Every row gives one point. Any point is a mix of the corners, with weights that add up to 1. It lies inside the corners' shape when no weight is negative. Say inside or outside, and name the corners with a negative weight.

Corners:
(1): [-5 38 27]
(2): [  5 -27 -18]
(3): [-32  -2   2]
(4): [  3 -95  -1]
Points:
[-27  -2   4] => inside
[-21   7  18] => outside (2)
[-20  45  15] => outside (4)
[ -4 -21   3] => inside
[-12   9  14] => inside
[-31  -7  17] => outside (2)
[ -2 -77 -17] => outside (1)
[ -3 -34  10] => inside

Corners:
(1): [ -6 -57 -53 -25 -90  -1  18   0]
(2): [ -6 -26 -42  -1 -51 -49  21  64]
(3): [-19  38  -8   5 -27  17 -39   6]
(4): [ 20  37   9 -31  -7 -14 -25 -27]
(5): [-73  23   4 -38  16 -17   1  15]
(6): [ 30   9  38  31 -20  53 -16 -42]
(7): [ 63  -2  30   7  12  53 -60  -7]
(8): [ -6   6  -2  36   6 -21 -53 -22]
(9): [-40  45 -65 -15  22 -19  15 -24]
Points:
[  2   4  -1  17 -16  24 -14 -11] => outside (4)
[ -7   6 -10   8 -16  -8 -29 -10] => inside
[  0  14  -8  -5 -23   8 -26  -5] => inside
[ 13  10 -40  17 -31  26   6 -14] => outside (4, 5, 8)
[  5  43  38  -9   6  -3 -43   2] => outside (1, 9)

Corners:
(1): [ -5 -38 -27 -38  26 -63  18 -26  30  72 -10  22]
(2): [-35 -16 -49  29 -21 -13 -11 -25  -7 -44 -34  37]
(3): [-68  -2  49  -7 -38  66  44  22  10  -8   9  -6]
(4): [ -4  33  12  32  18  31  38  27  10 -11  21  25]
(5): [-50 -44 -54  24  16 -22 -36  23  54 -10 -85  21]
(6): [ 38  27  -8  -2 -14 -41   7  -4  17 -28  32 -77]
(7): [-37  -3  82  25 -29  59  28 -19  56 -12  28  22]
(8): [ 57  73  13 -34 -64  -8  20   1  12 -18  -4 -30]
(9): [-57  28  19   5  33  54 -35 -19  -6 -52 -27  39]
(10): [ 32 -62 -26   6  13 -16 -19  -4   6  76 -21 -18]
(11): [ 61  -2  23 -48 -24   2  35  26  19 -43  36 -20]
(12): [ 47  42  27 -23 -50 -53 -18  41 -11 -30  35 -13]
(13): [-27 -29 -92  12  -4  10 -51  12  54  10  -1   2]
Points:
[-11  -3  -2   9 -13   6   4  -5  15 -17  -5  13] => inside
[-15  -5  10  11 -17  11   5  -5  26 -13  -4  11] => inside
[-12  -4  -5 -10 -20  -2 -17  -2  19 -11 -23  10] => outside (4, 6)
[ -2  -9   9 -23 -25   5  -7 -16  16   5   8   8] => outside (4, 5, 6)
[-15  52  81   5 -26  16  23 -25 -23   0  33   1] => outside (5, 11, 13)
[  5   4   5  -8 -29   7 -19   6   4 -35  -5  -9] => outside (1, 4)
[-18  -2  -6   0   0  15 -10  -3  21 -13  -4  11] => inside
[  8  10  12 -14 -23   2  -1  -2   9  -8  12 -13] => outside (4, 5)
[ -4  -5 -13   2 -13  15   2  27   4 -42  10 -23] => outside (1, 7, 8)

Corners:
(1): [-13  40 -20  36 -10 -29 -25  -2   1  65  23   0 -34  -3  25  17 -67  33
  19   6]
(2): [-10 -42  10 -21   7  45  22  57 -45   4  23   2  56  16  15  35 -37   4
  -2 -68]
(3): [-39  63 -17   3  -7 -46  -6   8   3  43  30  69 -41   3  10  12  13 -11
  37 -42]
(4): [ 65   0  19 -63  29  10  30 -17   3  -6  -9  -9  24  26 -26 -33  36  24
  -4  10]
(5): [  4   4  14  12  59 -17 -13  41   3 -17  11   3  13  13  60  63 -31  -2
  70 -41]
(6): [-15 -26  68 -33 -17  -2   7 -45  41  30 -70 -25 -51 -11 -10  -4  15 -37
 -26 -18]
(7): [ 12 -23  37 -20  25 -29   7 -24 -38 -46 -44 -25   3  14 -46 -25 -22 -46
  -8  14]
(8): [ 29 -20  72 -43  50  41  39  20 -10 -21 -31  15 -47 -33 -61 -42 -22   4
 -14  20]
(9): [ 27 -21 -11  34 -14 -33 -59  46  -9  44  39  18 -60  53  45  43  13 -10
   7  11]
(10): [-55  31 -54  48  51 -25 -65  14   7  51  67  17 -54   4  28  50  17 -24
 -16 -40]
(11): [ 18  42 -76  45 -30 -19 -54  27  12  11  21  10 -51  -8  23  60   0 -22
  10 -48]
(12): [ 16 -73  46 -15   4  20  -5 -22  28 -39 -18 -13  14  15 -72 -39  -2  -3
  34  -5]
(13): [ 11 -46  66 -56  31   1 -20   2  -7 -50 -40   1 -15  11  22 -70 -14   4
 -46 -29]
(14): [-10 -47  20 -37  21  22 -14 -47 -21 -36 -72  26   9  12 -16  -7  -6  15
  10  27]
(15): [-18 -24  32 -35 -11 -11  36 -10  18 -47 -10 -27 -12   7  17   0  33  27
  12  27]
(16): [ -2  -9  54  37  12  28 -15  30 -64 -11 -14 -30 -16  -6  11   7  12  36
  39 -55]
(17): [ 45 -40  55  -2   4  -3  18 -80  13 -39   1  18  11 -23   9 -26   4 -16
   1  23]
(18): [-11  -8 -60  53  21 -82  -3  32  29  36 -26  46 -24  -5  22  10  12   4
  12 -27]
(19): [-22   0  12  24   8  49   8  25   5   3  -2  -5  54  12  64 -25  -2 -25
  24  -6]
(20): [  6  10  17  37  24  32  37   9 -13 -40  -3  16  10  65  12  13 -36  10
  -6 -61]
(21): [-43  48  10  46 -22 -48 -67  47  30  53   5  51  -4   0  12  63  12  14
 -34  -5]
Points:
[  4  -3   3   8  14  -6 -13  16   3  -5   1   4  -8   7  17  25 -10  -4
  22 -27] => inside
[ -1 -10  29  -3  20  -3   0   5   0   2   1   7  -9  10   5  -8  -2  -2
   3 -11] => outside (11, 14)
[  2   0   1  20  15   2 -14   9  -4  22   4   3 -10   6   6  19 -15  -1
   8  -7] => outside (3, 13, 15)
[ -4 -11  19  -2   7  -9  -3  -3   8  -2 -13   8 -15   2   5   4   5   0
   1  -4] => inside
[ -7   9  -6  14  -2 -30 -24   0  19  10  -4  18 -13  10  12  17   6  -2
   0  -6] => outside (2, 8, 16)
[  6   7  11   1  15  10  -5   5 -21   6  13  -3 -18  13  13  26  -9  -8
  16  -9] => outside (12, 13, 18, 21)

Corners:
(1): [ 32  40 -11  13 -27 -19 -10 -49  41   5  57  50 -58  22  22  20  23 -33
 -35  43]
(2): [ 51  38 -20   1 -24 -29 -24 -19  34  52  95  73  10  17 -14  20  25 -22
 -23  56]
(3): [-17  50 -10   0   6 -44 -29   5  19   8   5 -18 -18  22 -69  13  10  28
  20 -24]
(4): [  3 -59 -43 -17   6 -10  12 -54  16 -19 -10 -30  33 -12  -4  -4 -12  13
   5  25]
(5): [ -7  35  36  -8 -12  -2  32  35 -21  26  35 -15 -45   6 -41  23   8 -10
  11   4]
(6): [  1  53 -27 -42  -5 -23 -11  30  17  -1   4 -34   5   4 -29 -33  -4 -10
  11 -17]
(7): [-59 -61 -18 -35  28  33 -16  -6  13  11 -27  33  24 -50   5  17 -47  16
 -26  26]
(8): [  4  -1  -3 -46  30  43 -19  -2 -25   0 -22  -4  21 -22  -6  42  20  11
 -26  19]
(9): [-18 -31 -28 -14  57  42  35 -27  18 -13  -7 -14  13 -47 -33  -4  30 -31
   0   8]
(10): [ 20 -38  10  -8  42  -9   5  -6  26 -15 -44 -17  27   2   0  17   4 -21
  -6  -6]
(11): [-26  41  -8 -29  -5 -16  52 -12  23  19 -21  -8   4  -3 -36  -1   0  36
  -4 -23]
(12): [-19  41  44   3 -36  -6   0  -4   5  -4  26 -18  18  14 -37  -2  25   2
  -3 -21]
(13): [ 24  10 -25 -46 -26 -23 -21 -13  33  16  79  69 -36  47  -4  18  50 -17
   3   9]
(14): [ 14 -42 -13 -14  35  55  32   9  52 -44 -21  -3  19 -25  -7  22 -20  31
 -21  57]
(15): [  6  69  -2  14 -48   7   5  20  22  42   0 -19   3   7 -21  10  37  17
  49 -26]
(16): [ -3 -38 -14  -1   6  40  -1   3 -17 -24 -52  18   9 -29 -49  21   8  -7
 -38  23]
(17): [-51 -12  -1  -3  41  17  25  -5 -17   1 -33  14  24  13 -25  19   3 -14
  -6  55]
(18): [ 10   6  19 -37  15  28 -17 -37   5  15 -35  30   6 -20 -30 -12 -19 -14
  28  17]
(19): [ -4 -10   1 -27  21  -7  18  -1  -4 -40 -15  27  -2 -49 -15  30  24 -17
  17  32]
(20): [ -3  49 -16  -4  -4 -21  28  10 -16 -28  32   0 -12  28 -25  13  -6   7
  45 -71]
(21): [  8 -17  20   5  34  16   4 -10  -8  -1  -5  29  -3  -8   0 -35  23  24
  -7  24]
Points:
[ -1   6   0 -15   9   0   6  -3   6  -6   3  13  -1 -10 -17   5  15  -2
   3  13] => inside
[  5  -9 -13 -12  15   4  -1  -4   4  -6  -8  22   0  -1 -13  18   3  -3
  -2  28] => outside (9, 11, 12)
[ -8   5  -4  -8   9  11  11  -8   4   0  -9   2   5 -14 -23   5   4   8
  -3  13] => outside (10, 13)
[-14  18  15 -13   5  26   2   8 -10   1   1  18 -11  -5 -24  22  20   1
   4   7] => outside (2, 4, 6, 10, 11)
[ 26  56  23  -8 -22 -24 -37  16  -8  26  34  38 -30  35 -25   0  48 -18
  -2  19] => outside (4, 7, 9, 11, 14, 20)

Corners:
(1): [-13  -1 -54 -27 -10  14 -41   2  13  48  20  15 -37  -2  15  -5 -33  -2
  24  31]
(2): [  0   9 -14  28  79   9 -32  33  34 -30  44  51 -32 -34 -20 -52  22 -22
  46 -35]
(3): [ 32 -46  17  12 -25 -19  33  -6   3  -9  -3  -5  50  38 -15  23 -16  17
 -20   6]
(4): [ 10 -31  41 -52   0 -41  17 -53   8  -4 -16  -3   7  16   0  60 -11  23
  -8 -16]
(5): [-31   5 -28 -13 -14 -31 -23  10 -62  10  26   0 -38  19 -69 -19 -44  12
 -32  13]
(6): [  1  23 -16   7 -39 -31   9  -4   0  41 -20  16   4  17 -34 -12 -29 -16
  18  -9]
(7): [-24   8   5   4  51  35 -27  19  35  33  -1  39 -57   7 -35 -30  17   9
  55  33]
(8): [-31 -11   7  54  29  19 -36  20 -15 -31   5  38 -31 -28  17 -30   4 -16
  43   0]
(9): [ 20  13  -3  18 -49 -26 -13   6 -34  -8  -8 -24 -29  41  11  33 -31  47
 -12   5]
(10): [ 31 -31  15 -20  74  27  12 -27 -20 -45  -8  10  85 -66  27  20  52  -5
   0 -39]
(11): [-15  16 -10   2  12 -41  -9   4 -25   9 -17 -48 -34  50   0   9 -32  -8
 -15 -14]
(12): [ 41 -47  37   6  10  34  37  -6  16  -2 -42 -14  47   0  -2  84  38   3
 -28 -37]
(13): [ 30 -25  30 -38  72  -2  30 -13 -13 -27 -25  20  48 -37  13  11  -6  13
 -30 -61]
(14): [ 23 -31  66 -22 -12   9  43 -59  19 -51 -45 -29  47 -20  -2  19  24  30
 -23 -20]
(15): [ -7  12  45  29  23 -33   3 -17  28   4 -24 -32  68 -17 -27  58 -14  35
 -44  -8]
(16): [-10   6 -26  -9   9   2 -64  46 -20  -4   0  27 -56  30 -24 -35 -27 -17
  62  28]
(17): [ 37  26  64  14  34  30  30 -20  18  -9 -27  19  46   9  -2  92  -1  -3
 -25 -34]
(18): [-10 -22 -28 -33  24  19  28  -6 -16 -67   7  42  47 -20   9  16  50   3
   3 -60]
(19): [-45 -10   0   9   8   6 -81  30 -32  16  61  68 -62  13  11 -62 -11 -28
   7 -21]
(20): [ 31 -29  36  39  33  25  -1 -54  30 -24 -45 -15  55   1 -27  50   5  32
  -5 -48]
(21): [-30 -11   3 -13   6  32 -34  21 -42  16  61  11 -37  11 -38 -34 -12 -18
  54 -34]
Points:
[ -2 -14   1  -2  12   7  -6  -7   4  -4   1  11   3  -7   6   2   4   3
  10 -17] => outside (5, 16, 17)
[  9 -11  10  -8  30  18  -4 -11   5 -16  -9  28   5 -14  -1  10  13   6
  12 -18] => outside (3, 11, 15, 21)
[  5 -14   4  -5  14   9   1  -2   0 -10  -8   9  16  -2  -5  22   8   4
   0 -19] => inside
[ -4 -21   2  -8  46  13  -7  -9  -5 -13  15  32  27 -31 -15 -12  12  -1
  13 -33] => outside (9, 11, 12, 14, 16, 17)

Corners:
(1): [-16 -15  21 -14  -1  23  53 -42  -6  10 -61 -12 -26 -21  36   7  33  -6
   6  24]
(2): [  2  21  18  38  76  33 -46 -27   7 -28  -4  17  19 -10 -37 -37 -17 -71
 -24 -32]
(3): [  8  17  12 -26   5   0  18  16  22  -5  15  29   1  39  -7  -8 -10  29
 -31 -15]
(4): [ 11  15 -16 -27  -4 -39 -22   7 -59  37  29 -63   2  -7  -1 -39  -7 -15
  28 -44]
(5): [ 25   0 -54  24  43   5 -18  -2 -10  19  -7  -1 -11 -14 -34 -18 -48 -25
  18 -24]
(6): [ 57   2   8  29  15  38  10  28   6 -26  32   1  22 -19  23 -27  23  -3
   4  -3]
(7): [-21 -23 -50  29  11  45  46  63 -53  36 -22 -22  -7  10  29   5 -41 -18
  22   1]
(8): [  9 -31  12  14   1 -15 -54 -12 -63  18 -42 -21  35  -8  20  -8   4 -44
 -25  -5]
(9): [  0  12  13  77 -43  10  69  34  30 -38 -20 -16  52  22 -22 -19 -13  37
   2  16]
(10): [ 35  -3 -40  40   5  43 -18  26  17 -38  12  11  23 -43   5 -80  -7  -8
 -59  10]
(11): [ -3 -29  12  44  17  46 -25  17 -30  39 -14  15 -75 -65  67  25  40 -33
 -33   8]
(12): [ 31  13   9 -20 -32 -22   2  21  40   7 -18   0  -1  32 -28 -49   5 -31
 -36  13]
(13): [ -1 -44 -58 -20 -20 -16 -22  70 -45 -51  69 -37   6  -6  -6 -10   4 -40
 -10 -32]
(14): [ 19 -47   2  11  33  13 -20 -43  16 -10  37 -33 -27 -29  41 -37   7 -22
  -1   4]
(15): [-14  -7 -33 -27   5 -13 -25  71  59   1   2 -41  38 -42 -29 -40   4 -24
  13  32]
(16): [-14 -12   3 -15  16 -33  13  29 -35  10 -21  -5  -2 -11  12 -10 -34 -15
  13 -56]
(17): [ 12  27  -8  10 -24 -19 -15  20 -31  -6   7  44   8  -2 -17 -54  -9 -47
 -17  45]
(18): [  7   4 -10 -15 -79  53 -28  22  37  58   5  14  20 -32  53  -2 -56  14
 -14  22]
(19): [-33  44   2   0 -10   9 -23   8  -2  12 -84   5   4  13  36 -24 -53   9
  86  11]
(20): [ 27  23 -24  44  59 -39  39  18 -23 -31  24 -62  20  19 -16  27 -29 -38
 -21 -21]
(21): [  8  11 -45  -5   8 -22  -3  24  -5  34   7  -7  31  18   5 -25  11 -40
  -4 -40]
Points:
[  4  -3  -3   6   0   2  10  13  -5   0 -14  -6   3  -8   7 -21  -6 -14
  -6  -4] => inside
[ -2  -7 -14  13  29  -4  -1  18 -22  -6 -10 -25   7 -11   6 -14  -2 -21
  11 -18] => outside (12, 17, 18)
[  5  -6  -8  11   6   6  -2  11 -12   9 -10  -7  -4 -13  16 -12   3 -23
 -10  -3] => inside
[  7  -8 -10   5  13  -3  -5  16  -9 -22   1 -19   7  -6  -9 -28  -7 -25
  -3   0] => outside (11, 18, 21)
[  9  -3  -9  18  13   4   3  13  -7 -11  -1 -14   5  -6   4 -24  -4 -19
  -2  -3] => outside (18)
[ 23  32  21  44  32  -4  -8 -26 -18  11 -22  37  21  50  -8  -7 -72 -31
   7 -33] => outside (1, 4, 10, 11, 13, 15)
[ 27  15  -3  14  28 -32  15  -2 -32 -14  21 -11  21  57 -19 -16 -33 -19
  18 -52] => outside (1, 10, 11, 15, 18)
[-29 -18  -2  13  -3  41  20   3  43  65 -95  16 -13 -15  55   1 -22  24
   0   0] => outside (2, 4, 6, 13, 17, 20)
